Rows are points. Each copy is the shape, with its points in the same order, turned, moved and blurred by noise. Is it also mirrored, or only turned?
In the rows, 128 means zero.

Shape, 6 rows:
[[121 125 164]
 [133 167 132]
 [147 145 114]
 [ 84  88 119]
 [174 139 103]
 [113  51  75]]
Copy 1 (6 x 3):
[[136 116 135]
 [158 153 102]
 [131 169 102]
 [ 83 100  95]
 [120 194 114]
 [ 30 133  91]]
Copy 1 is: mirrored
Copy 2 (6 x 3):
[[135 143 164]
 [ 92 121 151]
 [107 108 134]
 [160 166  94]
 [109  74 129]
 [181 122  53]]
Copy 2 is: mirrored
Copy 3 (6 x 3):
[[131 124 157]
 [116 165 129]
 [133 149 104]
 [ 95  77 125]
 [155 151  86]
 [124  49  69]]
Copy 3 is: only turned
Copy 4:
[[133 118 169]
 [131 155 135]
 [145 134 123]
 [103  65 144]
 [174 134 103]
 [140  31 100]]
Copy 4 is: only turned

Shape:
[[168 157 105 124]
 [108 160 137 154]
 [135 111  90 129]
 [156 163 151 147]
 [101 170  73 173]
 [ 93  83 139 162]
 [ 83 198 134 156]]
Copy 1:
[[175 155  89 117]
 [125 176 133 149]
 [131 117  84 133]
 [177 165 136 139]
 [106 190  73 161]
 [ 98 107 143 176]
 [110 212 134 139]]
Copy 1 is: only turned
Copy 2 (7 x 4):
[[177 147 107 115]
 [123 163 134 152]
 [156 101 106 133]
 [164 175 156 127]
 [141 164  78 184]
 [112  90 167 165]
 [ 94 196 121 149]]
Copy 2 is: only turned
Copy 3 (7 x 4):
[[160 157 102 137]
 [ 87 167 123 150]
 [126 109  97 142]
 [134 180 139 155]
 [ 84 154  57 163]
 [ 73  98 153 164]
 [ 64 206 102 149]]
Copy 3 is: only turned
Copy 4:
[[175 162 113 121]
 [120 169 160 144]
 [130 129  96 126]
 [169 160 159 143]
 [ 97 203 106 154]
 [ 92  99 142 168]
 [102 205 170 135]]
Copy 4 is: only turned

Shape:
[[154  66 160 136]
 [122 145  96 112]
 [155 158 178 154]
 [116 157  88  59]
 [120 153 160 114]
 [ 77 151 111 125]
 [141  70 132 151]]
Copy 1, 7 rows:
[[218 149  87 134]
 [117 127 124 152]
 [171 204 114 179]
 [113 108 165 131]
 [149 184 141 139]
 [101 157 114 118]
 [188 138  60 131]]
Copy 1 is: mirrored
Copy 2, 7 rows:
[[188 108 144 150]
 [ 91 114 108 114]
 [129 184 161 142]
 [ 87 102  85  63]
 [113 149 154  99]
 [ 64 111 146 112]
 [159  99 138 169]]
Copy 2 is: only turned
Copy 3, 7 rows:
[[177  91 140 137]
 [100 144 183  97]
 [130 166 123 169]
 [ 80 148 166  48]
 [ 99 141 125 131]
 [ 65 124 179 123]
 [165  91 171 140]]
Copy 3 is: mirrored
Copy 4 (7 x 4):
[[149 103 203 167]
 [142 128 106 100]
 [154 169 179 118]
 [139  91 105  56]
 [118 144 161  97]
 [101 137 102 105]
 [133 104 156 172]]
Copy 4 is: only turned

Shape:
[[151 107  87  90 100  94]
 [101 138 106 178 116 156]
 [117  98 147 132  94 118]
 [115  84  97 115  83 121]
 [134 111 101 143  96  96]
 [128  96 103 115 150 116]
 [ 96 141 120 109 100 111]
 [174 175 130 180 157 239]
 [160 160 134 170 144 154]]
Copy 1 (9 x 6):
[[113 109 152 107 101 186]
 [141 127  95 178 100 105]
 [122  96 164 141  95 108]
 [112  92 138 126  65 142]
 [109 101 143 156 105 154]
 [105 104 116 102 127 133]
 [111 150 156 136  92 126]
 [249 135  68 156 157  94]
 [176 127 117 165 160 117]]
Copy 1 is: mirrored
Copy 2:
[[137 113  96 127  80  75]
 [ 79 147  87 157 124 165]
 [116 112 144 151  93 139]
 [102  92 106 143  74 114]
 [117 130 108 165  90 107]
 [128  96  98 138 135 103]
 [ 89 137 129 118 103 108]
 [149 174  46 112 163 236]
 [146 171  90 143 147 166]]
Copy 2 is: only turned

Shape (14 x 8):
[[205 133 115  83 158 152 137 197]
 [138 118  49 144 106 205 168 132]
 [137 163  83 148  99 136 138 148]
 [145 142 114 128  77 151 113  92]
 [119 108  83 144  72 130 105 125]
 [112 146 138 111  73 160 109 115]
 [127 129 104 128 121 126 118  80]
 [ 72 151 176  65 133  83 118 111]
 [146 125  91 154 121 169 112 149]
 [105 175 144 100 139 107 118  86]
 [166 131 131 173 139 165 144 138]
 [ 96 130 191  72 168  91  99 104]
 [195  85 198 101 136  75 179 135]
 [174 104 117 150  98 157 170 181]]
Copy 1:
[[189 140  92  82 139 114 133 196]
 [108 159  30 112  83 160 154 117]
 [ 86 156  95  97 106 107 136 133]
 [ 96 153 123 109 122 153 107  92]
 [ 76 105  92 101 130 129 125  94]
 [ 94 130 124 129 108 148  73 123]
 [118 149 104 135 141 113 112  74]
 [139  99 156 174 113  63  47 115]
 [ 99 142  67 115 142 136 136 146]
 [126 161 140 154 125  77  71  99]
 [117 168 100 146 147 140 162 153]
 [165 107 153 186 156  77  54 114]
 [206 104 195 145 137 114 171 135]
 [123 122 103 112 109 152 188 166]]
Copy 1 is: mirrored
Copy 2, 14 rows:
[[185 138 187  59 143 179 148 190]
 [116 147  85 113  89 206 190 191]
 [158 169 103 114  84 161 130 155]
 [100 171 122 132  97 129 119 183]
 [127 127  88 134  79 121 123 184]
 [ 91 144 142 137  83 150  90 167]
 [ 95 154  99 111 129 119 126 152]
 [ 86 118 158  76 114 116  53  89]
 [150 138 108 135 121 171 141 183]
 [ 91 166 133  93 133 127  77 109]
 [149 157 144 146 139 166 168 149]
 [ 88 106 172  84 161 109  63 100]
 [138 129 227  79 131  76 178 119]
 [167 130 161 125  85 163 189 169]]
Copy 2 is: mirrored

Shape (13 x 9):
[[ 97 136  99 112 192 186 218  95 119]
 [ 81  98 105 168 115 136 106 121 196]
 [120  70 125 137  75 143 124 154  80]
 [181 130 100  87 102 169  88  89 124]
 [177 113 187 105 139 188 135 128 130]
 [ 92 158 140 214 156 132  95  87 157]
 [139 148 130  96 180  90 130 153 173]
 [168 190 127 100 136 103  91  97 145]
 [ 90 161 151 144 174 143 102 108 121]
 [102 193  92 147 161 108 180 134 107]
 [ 98  91 125 104 112 121 113 147  72]
 [110 182 117 117 109 109 144  91 143]
 [123  76 124 125 133  84 156 127 141]]
Copy 1 (13 x 9):
[[143  92  83  79 143 192 133  47 136]
 [ 89  79 115 103 141 109  67 177 143]
 [106 102 113 162  63 120 163 161 179]
 [185 137 168 153  87 129  89 112 144]
 [146  99 208 109 108 158 159 109 144]
 [106  89 127 164 189 178  79 170  92]
 [154 164 144  65 175 143 128 156 126]
 [166 184 177 145 152 138  97 132  99]
 [112 124 141 130 149 214 100 141 125]
 [123 163  60 116 167 161 148 117  83]
 [111 142 111 131  88 157 147 163 188]
 [ 99 171 123 132 146 130 100 105 109]
 [119 120 112 109 164 106 143 144 188]]
Copy 1 is: mirrored
Copy 2:
[[ 96  96  58 118 188 179 171 124 165]
 [ 54  90 151  80  96 119  95  99 147]
 [130  44 113  93  64 112 161 127  80]
 [172 105 135 131 111 191  90  94  97]
 [134  76 167 149 142 166 143 175 130]
 [ 49 118 142 149 166  62  89  93 119]
 [151 173 135  82 134 108 130 151 164]
 [153 180 146 145 135 124  99 109 101]
 [ 85 128 124 121 184 116 112 144 103]
 [119 158  43 132 139  95 159 135 145]
 [129  79 113  74 108 124 170 138  61]
 [100 170 116 129 107 135 142  95 120]
 [134 106 137  68 106 101 168  96 157]]
Copy 2 is: only turned
Copy 3, 13 rows:
[[212 143 144  51 187 155 208 133 139]
 [102 125  58 120 165 122 142 152 177]
 [146  95  82 117  66 146 153 152  95]
 [165 151  94 123 121 182  91  76 111]
 [190  76 134  99 113 211 117 116 154]
 [ 85 114 130 174 193 171 169 155 164]
 [139 119 172  85 162 107  88 128 162]
 [122 155 173 138 146 157  92  83 135]
 [113 110 156 100 183 182 146 151 127]
 [151 165 188 113 158 116 179 171 124]
 [130  93 104  83  93 136 145 146  79]
 [108 166 157 113 129 142 162 104 155]
 [148  87 112 104 126  84 154 123 148]]
Copy 3 is: only turned
